Each row of a before or after table is a point. The points were changed in one or more steps. Then noise was added and the rows were shuffled. The steps act on columns, c1 being the first. What was done? A step turns or swaps two columns, mirrors them in a line or flattens them onto one, adds a multiple of one to another, or multiplies or shifts one. Angles are multiples of 10 degrees, from the lower column toward the higher: turns from -170 to 170, lines from 10 to 170 but not 90. Use the fewest steps. Two steps may share a column if one is a turn and the other turns, adds or multiplies; they go together, in the order done. Otherwise the lowest column goes first.

Before (14 x 2)
-12 46

-13 17

-15 5

44 68

-3 46

13 -7

-5 22

82 16

-20 -3

38 -5

63 10

15 4

-13 17

45 67
After (14 x 2)
31 74

13 -3

-18 47

-14 13

-10 21

16 6

61 23

-12 1

34 -2

33 72

-15 8

-11 47

-20 -7

77 31
Steps: turn c1 and c2 by 10 degrees

Before (9 x 3)
-11 28 -30

-27 61 3

18 -53 -35

33 -28 -48

-28 57 8

-13 53 30

40 -19 56

24 -20 -24

-5 -34 21
After (9 x 3)
29 48 -36

1 43 -46

-14 -26 -29

31 18 21

-31 -59 1

-35 -45 32

-25 -59 8

-12 42 54

1 31 -22
Steps: turn c1 and c2 by 130 degrees

Before (13 x 4)
23 -13 -11 3

-25 -24 5 24

-25 1 -26 32

48 10 40 15

15 33 -30 42

-1 16 6 15

38 -28 -26 29

-24 44 -11 31

-15 -25 38 25

19 -23 -8 4

-10 4 -11 14

5 25 32 -6

31 7 -1 -8
After (13 x 4)
35 32 -12 39

-61 -7 36 25

-59 4 4 30

97 -15 23 29

16 39 6 -4

120 40 38 14

58 -18 7 4

76 1 -8 -6

46 -19 18 3

-25 0 -2 12

2 22 9 15

-39 21 57 29

-65 50 -11 33
Steps: multiply c1 by 2.5; add 1 times c4 to c3; turn c2 and c3 by -40 degrees

Before (14 x 6)
-28 -27 29 6 15 4

-31 17 0 -33 -10 20

17 2 31 30 -23 31

-5 -2 43 13 1 -26

-19 23 14 -10 -26 9

-29 -52 19 28 6 41

-21 17 -12 5 -17 33

-16 16 -11 15 24 -20

-9 -43 31 -3 48 35

-19 3 29 -10 -2 33

24 3 61 -22 -24 -28

4 1 11 -35 2 -13

-40 8 30 -5 -25 33

-13 -21 29 -18 45 -25
After (14 x 6)
18 19 -39 -3 -56 60

12 -29 -42 14 -54 -13

-20 34 -7 5 -23 -19

-12 2 -46 1 -1 -11

-16 17 -16 13 -62 2

-5 -12 -43 -42 113 -21

-12 -6 17 16 66 19

4 27 -4 -4 6 15

-19 -11 -30 -26 39 10

-24 3 -39 6 -59 -15

-2 -15 -31 3 2 46

-15 -1 -6 21 -41 -43

-20 -46 -39 -41 15 -27

-11 15 -12 -29 112 39
Steps: multiply c1 by 0.7; turn c2 and c4 by 70 degrees; turn c3 and c6 by 150 degrees; multiply c5 by 2.5

Before (8 x 8)
2 -51 -32 27 -5 8 -52 -52

17 -32 -14 -6 -43 -31 17 42

70 -28 3 -50 33 -38 -75 5

24 -44 -56 -30 -15 -47 -8 19

-12 -4 -6 -13 19 2 -35 42

42 -25 -35 -22 29 7 -14 -30

-18 23 -51 22 -30 27 -13 5

15 14 20 -64 19 -56 2 12
After (8 x 8)
16 -52 16 -39 -31 -29 15 -36

42 -42 25 -5 34 37 -16 -3

22 -70 50 -41 -5 -4 -4 -52

73 -47 29 -32 58 -26 -80 -5

13 23 25 -58 47 -54 0 4

-18 37 3 5 -38 45 -10 -38

5 -83 30 23 -19 45 -50 22

-12 -3 -12 -7 23 -19 -32 -32
Steps: multiply c2 by 1.6; turn c3 and c8 by 140 degrees; turn c3 and c6 by 50 degrees; turn c4 and c5 by -30 degrees; multiply c4 by 1.3

Before (8 x 9)
30 70 8 -40 7 16 -6 -26 38

8 4 -54 46 89 -4 -2 44 -43

54 -28 -12 -6 1 4 -20 57 -2

-44 31 43 -52 37 9 63 -59 -27

0 16 46 19 -17 -47 42 28 27

14 21 -32 -22 30 -35 3 8 -26

37 -51 22 10 28 -49 3 5 10

23 21 54 9 -2 -32 40 -64 -34
After (8 x 9)
-2 23 -25 10 35 -38 0 19 -33

29 -32 -8 55 -3 10 -16 -20 -32

-29 2 -54 31 91 3 -3 -45 -31

-11 27 54 -69 -2 -28 46 11 -59

-54 23 43 -42 37 11 60 59 -18

50 66 4 -22 3 22 -3 36 12

33 -55 18 6 30 -49 3 -10 -21

18 26 43 25 -12 -40 37 -18 -2
Steps: turn c1 and c9 by -50 degrees; add -0.5 times c7 to c9; multiply c4 by 0.7; turn c4 and c8 by -110 degrees

Before (9 x 11)
30 10 71 -37 -17 30 10 -12 -6 30 16

-27 7 -19 -28 -35 -13 34 -25 -67 -75 -23

-53 47 -35 -9 9 21 54 -28 24 -46 -87

-29 0 13 38 37 -49 -20 -9 4 -54 -41

-44 -23 11 7 32 16 23 -24 2 -44 7

34 48 -20 -18 18 41 -10 54 47 13 -25

42 -32 20 -44 -1 3 -63 -16 21 16 32

-38 110 -7 -9 -18 19 5 -12 -15 -25 -28

-39 -10 1 -8 -50 25 38 -9 7 -1 -11
After (9 x 11)
-57 29 -11 5 -28 2 25 -26 29 -32 8

-48 -34 32 -2 7 3 32 -25 -5 -104 -30

46 -3 27 37 -32 -11 -61 -18 3 27 38

-68 9 28 -25 47 71 57 -26 51 -19 -54

-37 -51 7 4 -11 15 36 -10 5 3 3

36 19 30 -8 48 47 -13 57 30 37 14

-46 -17 14 0 110 33 4 -13 6 -28 -5

38 -16 -4 78 9 6 10 -15 -23 18 31

-44 38 -41 -9 -1 5 -21 -7 39 -39 -58
Steps: add 0.3 times c10 to c1; turn c9 and c10 by 40 degrees; swap c2 and c5; turn c3 and c4 by 120 degrees; add -0.3 times c7 to c6; turn c6 and c11 by 50 degrees

Before (9 x 12)
63 24 28 36 -17 19 8 -19 -65 9 48 -76

40 -12 -26 2 -17 -15 5 -44 26 -36 10 -52

-34 26 -62 48 14 43 -13 -66 16 -16 -48 -75

6 -7 9 -47 -23 37 16 3 -40 8 39 -42

41 -50 34 -1 -55 7 67 13 7 3 -50 16

25 10 37 36 -47 13 37 -27 -74 -47 -45 -1

-17 -7 -30 -16 2 27 4 25 14 -33 -50 -31

-32 -41 29 0 0 -30 10 -12 -8 -30 7 -40

31 -38 -43 27 -18 -8 7 -15 -40 -43 -10 14
After (9 x 12)
25 -74 38 34 -51 -42 -29 -36 51 11 -31 -7

-30 49 37 -4 5 -30 -3 1 22 -33 11 -41

-31 -26 -61 50 12 -14 14 -54 -26 42 -32 -70

41 34 -26 0 -17 -36 -3 -24 -15 -12 23 -51

39 78 32 -2 -59 0 -66 -11 15 13 -52 13

-19 18 -28 -11 -6 -34 -1 -3 -6 25 -58 -40

61 -80 32 40 -20 9 -10 5 47 16 48 -78

32 18 -43 30 -20 -47 -9 -14 53 -10 -8 15

7 -24 7 -49 -22 11 -17 18 38 32 36 -39
Steps: turn c2 and c9 by -150 degrees; multiply c2 by 1.6; swap c6 and c10; multiply c7 by -1; multiply c8 by 0.7; turn c8 and c11 by -20 degrees

Before (11 x 14)
42 -32 -36 -4 -17 -8 17 -20 -43 5 31 -80 7 -38

23 25 -40 -13 33 -70 5 31 32 -14 -8 59 18 -28

26 -15 43 -11 50 -26 39 -8 -10 -1 -23 50 5 2

-5 6 -37 -37 -3 -64 10 -28 18 -20 4 38 9 -57

11 37 50 9 6 23 64 -26 19 9 -19 -43 12 49

-2 -4 3 5 14 -73 -10 -13 44 11 9 -77 19 -50

1 -16 -25 7 85 -67 13 15 -42 11 -14 21 -71 -47

44 -30 -39 -74 7 -53 -12 -31 4 5 -20 48 -28 -5

10 -31 -38 6 -1 38 7 -13 1 -4 75 -11 4 -17

-6 -22 -14 10 7 5 10 32 42 -14 -22 52 -13 -45

41 15 -20 -32 1 2 -11 -20 31 12 -2 62 5 -51
After (11 x 14)
15 5 8 -27 6 2 24 34 31 12 -17 -2 -9 3

5 7 12 -13 122 -8 28 17 -52 -12 -14 -10 -71 -17

-23 -7 42 -16 57 10 -30 -6 -21 0 -26 21 2 20

7 -3 -12 -8 74 -62 -9 -12 39 -17 7 -54 15 -62

-23 -9 -2 21 88 -52 37 30 18 21 -16 14 15 12

-13 9 1 -36 -30 41 43 -10 -5 3 80 -16 3 -22

1 -33 3 9 49 -67 38 -41 9 16 6 -6 11 -16

-7 8 81 40 -19 27 -42 -19 12 -5 -17 8 9 13

-40 -32 -14 12 -1 5 20 -21 24 -1 1 0 5 9

-42 -81 -16 -27 47 -49 37 -26 -4 9 -22 18 -31 24

-43 -1 13 -33 -3 -20 38 -20 -59 -2 30 -44 15 -65
Steps: turn c1 and c10 by 170 degrees; swap c2 and c4; turn c3 and c7 by -80 degrees; multiply c6 by 1.3; turn c5 and c6 by 40 degrees; shift c9 by -10; flatten c12 and c14 onto the line at 50 degrees

Before (9 x 18)
4 -52 11 -31 73 -15 -10 23 -10 -4 5 -24 53 26 8 -16 -39 -18

-46 -28 -16 -16 13 -39 -9 -34 24 27 -14 -8 74 10 -15 -12 -12 1

10 22 7 -40 11 -23 -14 12 19 27 -23 -32 -17 -25 4 -7 1 -12

-38 -27 15 -39 -3 -39 -48 -45 14 5 -7 -7 55 22 -16 46 -23 -12

-33 26 21 -20 -8 -15 8 -39 4 13 15 -31 57 25 -24 -18 -37 -27

-4 21 -7 -34 -10 42 18 -41 -28 25 -14 26 -12 23 -7 -10 -36 0

-9 16 16 2 19 21 -30 14 21 13 0 38 -121 -9 4 3 14 -13

11 5 27 58 -15 -14 -42 -32 -16 -7 13 12 66 15 0 -11 -26 43

5 9 -13 -34 77 5 11 -46 14 -1 -19 13 -22 19 7 45 75 -17
After (9 x 18)
-43 66 28 -38 5 2 -48 -32 -18 5 -4 -4 56 18 -11 -5 25 -28

9 25 33 -32 68 -53 -8 -32 10 -5 -3 -27 51 31 9 -19 -31 -32

-15 -2 -9 -42 9 27 -16 8 -18 32 -19 -22 -17 -18 0 -23 -5 -21

-24 -20 34 -25 -11 17 6 -58 -6 14 15 -26 58 27 -27 -26 25 -56

-11 -14 8 1 21 17 -36 18 -20 12 -4 35 -119 -8 -2 20 -10 -18

-18 -30 8 -33 -10 1 17 -47 30 20 -11 23 -4 20 -11 33 23 -5

25 -4 33 58 -14 8 -36 -31 13 1 14 14 71 17 -7 -18 22 79

-64 22 -9 -24 15 -19 -11 -22 -19 18 -11 -6 75 8 -16 -30 26 1

-14 24 2 -38 76 23 14 55 -15 -3 -15 14 -25 23 4 27 74 -35
Steps: add 1 times c11 to c1; turn c6 and c16 by 60 degrees; turn c2 and c6 by 120 degrees; add 0.7 times c14 to c3; turn c8 and c17 by -70 degrees; multiply c9 by -1; multiply c18 by 2

Before (13 x 20)
38 -55 14 48 3 -27 22 8 -31 35 -33 -25 60 49 49 -55 -28 -6 -28 -4

65 -13 4 48 22 10 5 40 26 -14 39 -12 -10 37 -27 32 -7 43 33 69

-27 17 -45 3 3 28 -12 30 -56 25 -42 -15 -12 3 -31 29 -7 31 -10 64

-14 2 -4 -6 49 30 27 8 -36 -7 28 29 38 73 -42 23 46 -32 11 -8

52 3 1 -9 -11 -24 44 16 -12 -51 -45 -40 5 51 23 -58 52 0 19 -2

35 -33 -59 53 10 -28 28 -35 -36 -60 -31 -1 -35 15 28 3 -34 -31 37 42

-8 -45 17 -26 39 -45 69 -4 -33 -4 -2 44 40 17 -27 6 -19 17 -64 14

-34 -19 -31 12 -19 13 -18 51 -64 13 28 46 42 73 4 39 67 56 -27 -16

-8 22 -10 55 35 42 -29 -36 26 -17 19 5 36 25 7 35 48 -11 -34 4

46 32 -44 17 -31 32 37 25 -54 -31 -7 -48 55 -21 -2 -11 -11 -32 -42 25

9 32 7 -1 5 -31 25 55 -38 37 11 24 38 77 6 -51 62 -14 -40 26

22 2 -2 -1 25 21 -15 52 17 -56 -2 -27 3 18 43 19 -20 39 -31 -11

-9 15 -61 16 28 51 44 3 4 -40 -48 -7 0 -23 -4 -41 10 -24 9 -8
After (13 x 20)
-35 6 -31 6 -15 14 -47 53 -68 12 -67 -20 43 37 -16 40 87 57 -25 -28

-8 -40 15 -14 25 -44 -46 -5 -45 -2 -11 71 38 16 47 6 -24 20 -65 19

52 8 0 15 11 -24 40 16 -13 -51 1 45 5 68 -20 -57 68 -1 19 -2

37 -53 14 -34 -6 -27 24 6 -46 35 -6 21 59 60 -59 -54 -35 -5 -27 -6

47 64 -42 15 -28 34 47 27 -39 -30 17 36 55 -11 -15 -10 -13 -30 -43 39

-5 15 -12 -62 -12 45 -5 -36 30 -17 -32 -30 33 6 -16 36 62 -13 -33 6

24 -6 -1 -20 35 22 27 53 17 -56 -9 -13 0 17 -30 20 -25 37 -30 -15

-29 47 -45 -5 -19 29 16 29 -50 25 29 -14 -10 29 27 28 -10 30 -11 106

5 56 9 -5 4 -33 -26 58 -27 36 -55 23 37 55 -4 -52 81 -15 -40 41

31 -23 -60 -42 -15 -27 2 -34 -46 -61 13 26 -36 31 -41 3 -43 -31 37 67

65 -27 4 -50 -29 13 11 41 17 -17 -54 6 -9 4 12 34 -9 43 31 111

-10 16 -59 -32 0 50 7 4 8 -42 51 44 0 14 9 -40 14 -23 9 -13

-15 18 -2 -34 9 31 -29 9 -32 -7 -67 28 38 37 56 22 60 -32 10 -15
Steps: turn c2 and c9 by 20 degrees; multiply c2 by 1.3; turn c4 and c5 by 130 degrees; turn c5 and c15 by -150 degrees; turn c7 and c12 by 90 degrees; mirror c11 and c14 in the line at 110 degrees; multiply c17 by 1.3; multiply c20 by 1.6

Before (11 x 24)
-19 11 -45 12 8 -60 2 11 -78 3 19 35 -38 -34 11 -10 31 24 -49 -33 -37
 -13 12 -30

105 5 22 13 43 28 5 -13 -36 10 40 54 13 21 -54 -18 -23 -69 23 -2 38 42
 -4 39

50 23 58 59 44 9 12 1 -33 -15 -18 12 -3 32 -38 -61 5 24 -15 38 -8 -11 -8
 -10

5 33 -4 -40 47 29 50 46 19 5 46 -82 57 -2 -1 -4 6 19 -83 34 70 -21 32
 -13

-17 -15 58 -71 3 4 -17 3 -32 -24 45 18 -12 -58 -23 -50 -43 -22 -34 16 53
 -11 33 24

-24 0 -25 -41 -19 -42 11 -39 28 1 21 -34 -37 39 7 14 -23 83 -19 -5 -32 2
 -21 -13

9 -2 12 35 -25 -11 -22 -55 -30 -73 27 2 -21 -14 66 -36 13 53 -81 57 33
 -22 9 -26

19 -16 0 -16 -6 -9 27 -10 8 -53 65 26 -72 36 55 -42 -19 24 -44 -60 -12
 10 -18 -14

13 46 75 -14 -18 -13 14 -4 -56 -9 10 -26 -53 35 27 12 -58 37 -50 -49 -16
 14 -11 -41

24 48 -17 -9 -30 -31 -48 -50 34 -4 -27 23 -11 -26 -26 -26 -3 27 -36 22
 -78 -15 9 35

-17 0 -38 -5 61 -3 -54 -6 -6 -35 26 34 65 -1 21 -65 40 18 -50 51 6 -50
 47 -33
After (11 x 24)
-18 -1 10 -5 -50 -4 -55 -2 -5 -34 26 34 65 -1 18 -55 40 18 -61 62 -11
 -50 29 -33

-17 -15 17 -70 -34 3 -17 12 -6 -24 45 18 -12 -58 25 -46 -44 -21 -3 24 52
 -11 48 24

8 -2 4 36 -81 -11 -22 -27 -50 -73 28 3 -20 -14 67 -25 13 54 25 62 -30
 -22 13 -26

-19 12 -2 12 -49 -60 1 32 -12 3 20 36 -38 -34 -21 -17 31 24 -9 -31 -33
 -13 -2 -30

50 24 5 60 -15 8 13 11 -8 -15 -19 13 -4 31 -30 -54 4 23 -45 47 23 -12 12
 -10

105 6 1 12 23 28 5 3 -21 10 40 54 12 21 -6 -18 -23 -68 -43 1 66 41 3 38

18 -16 -7 -17 -44 -9 27 -8 -6 -53 65 26 -71 36 27 -51 -19 24 6 -52 -49 9
 -17 -13

24 49 1 -9 -36 -31 -47 -43 -29 -4 -27 23 -12 -26 -77 -22 -3 28 30 26 -30
 -15 2 34

-23 1 -9 -41 -19 -43 11 -33 -23 1 20 -34 -36 40 -19 14 -25 83 19 -8 -26
 3 -26 -13

12 46 5 -14 -49 -13 13 16 -17 -10 9 -24 -53 36 4 3 -58 37 19 -50 -30 13
 14 -41

4 34 9 -40 -83 29 49 25 41 5 45 -82 57 -1 53 2 6 20 -47 34 46 -21 27 -15
Steps: flatten c3 and c23 onto the line at 70 degrees; turn c5 and c19 by -90 degrees; multiply c9 by 0.4; turn c8 and c9 by 50 degrees; turn c15 and c21 by -50 degrees; turn c16 and c20 by -10 degrees

Before (13 x 32)
-4 -7 -6 -4 11 -3 35 5 -6 4 -18 17 2 9 -47 1 5 6 -6 -1 3 8 6 9 8 -3 8
 -20 -5 -34 15 -4

-9 5 -9 1 11 -2 -5 -29 -5 2 -15 14 5 9 -7 -1 5 -7 5 -5 5 0 -21 5 9 11
 -29 -7 -31 0 -16 1

7 2 -9 -14 8 -1 2 -12 -6 2 3 -4 7 -22 3 3 -5 -6 4 -5 24 3 8 -2 -1 -3 -6
 4 -1 4 -10 -12

-9 8 -8 7 9 15 -1 -6 -5 2 -7 12 3 9 1 16 -2 -3 -2 -3 4 -9 7 2 3 -3 4 -18
 -11 2 19 -14

-5 1 -6 -15 8 15 -2 -2 -7 5 -15 12 4 6 10 6 -18 -4 -10 4 17 -5 0 6 -1 -8
 -60 5 3 10 13 -12

-13 0 0 -3 -7 12 25 7 42 40 8 17 1 7 6 7 7 -5 1 2 13 -22 -47 4 6 -4 -3
 -4 -1 3 1 -13

-8 1 8 -12 -15 13 18 5 9 8 17 13 4 8 12 -13 5 -6 7 -5 10 0 5 3 7 -6 6
 -17 -7 -8 14 9

8 6 -8 -9 -6 5 -7 -14 -7 8 -6 -9 4 -21 -29 0 -6 6 2 4 11 -12 3 1 -10 -6
 -3 -18 0 4 0 -16

5 -18 7 21 12 2 -6 7 3 4 -18 3 -28 -10 7 -20 3 9 4 -5 6 7 8 17 2 -6 -9
 -17 2 7 11 9

7 -5 -4 -2 5 9 1 -6 -3 14 -13 15 6 11 8 -20 -10 -7 6 10 15 2 -2 11 6 23
 6 5 3 6 6 -15

-3 4 -7 -12 -20 9 -1 2 0 15 -17 17 -20 -20 7 8 2 17 -10 0 4 -5 3 20 -18
 -7 -5 -1 0 1 12 -11

1 -3 13 -12 -8 14 6 -6 -7 17 -18 -10 -8 -3 10 10 -8 26 27 -2 8 9 11 0 8
 2 8 3 2 10 10 -6

-4 5 12 0 9 1 0 -43 -9 7 -18 -25 7 12 0 15 4 -6 10 -3 5 9 9 -2 -8 -8 6
 -12 -3 -14 1 -16
After (13 x 32)
-4 4 0 -13 -19 9 -3 12 4 16 -18 9 -20 -21 6 8 0 8 -10 -1 4 -4 4 19 -18
 -7 -9 -9 6 17 11 -7

6 -5 -5 -2 9 6 2 4 -9 14 -12 15 7 11 6 -19 -12 -1 5 9 15 0 -3 10 6 24 12
 -2 -8 -5 6 -13

6 -17 18 21 12 1 -5 7 -2 2 -17 -1 -29 -7 6 -21 1 9 5 -6 5 7 8 18 3 -7
 -17 4 -1 5 11 9

3 -4 -1 -12 -7 14 6 -10 -6 15 -20 -4 -7 -5 10 10 -7 17 26 -3 7 11 11 -1
 6 4 17 12 3 19 8 -3

-7 11 13 5 8 13 -1 4 1 1 -8 12 4 7 1 17 -2 3 -2 0 2 -7 5 2 4 -3 7 -13 10
 -11 18 -12

6 -1 -5 -14 9 -2 3 -13 -5 1 0 4 8 -22 6 3 -5 1 2 -4 23 0 8 -2 -5 -2 -12
 -5 -1 -4 -10 -10

-14 1 4 -4 -7 11 22 16 43 42 5 8 0 6 7 8 5 0 3 2 13 -21 -48 5 7 -4 -7 -3
 1 -5 2 -12

-4 4 -6 -16 5 13 0 7 -4 4 -13 11 4 5 10 5 -18 7 -9 3 16 -5 2 5 0 -5 -119
 -5 -5 -9 12 -13

-2 -6 20 -3 12 -3 33 15 -6 6 -16 10 2 12 -45 4 5 -31 -4 1 1 8 6 10 8 -3
 17 -9 9 17 15 -1

-4 3 13 -1 7 1 0 -52 -5 7 -17 10 8 8 2 13 2 -16 10 -5 4 9 10 -3 -10 -9
 14 9 0 -2 0 -16

-8 -2 18 -14 -15 10 17 14 6 8 16 7 2 10 12 -12 6 -10 9 -7 8 -1 7 1 8 -7
 11 5 6 -2 12 8

-10 7 7 0 11 -1 -3 -13 -4 3 -13 31 8 10 -5 1 4 -1 5 -4 3 0 -21 5 14 13
 -57 -11 24 -18 -17 3

8 7 16 -8 -6 6 -7 -15 -7 10 -5 2 7 -23 -29 -2 -8 6 4 4 13 -11 2 1 -9 -5
 -8 -12 1 3 1 -16
Steps: turn c3 and c28 by 80 degrees; turn c8 and c12 by -40 degrees; add 0.3 times c16 to c9; turn c18 and c30 by -70 degrees; turn c29 and c30 by 160 degrees; multiply c27 by 2
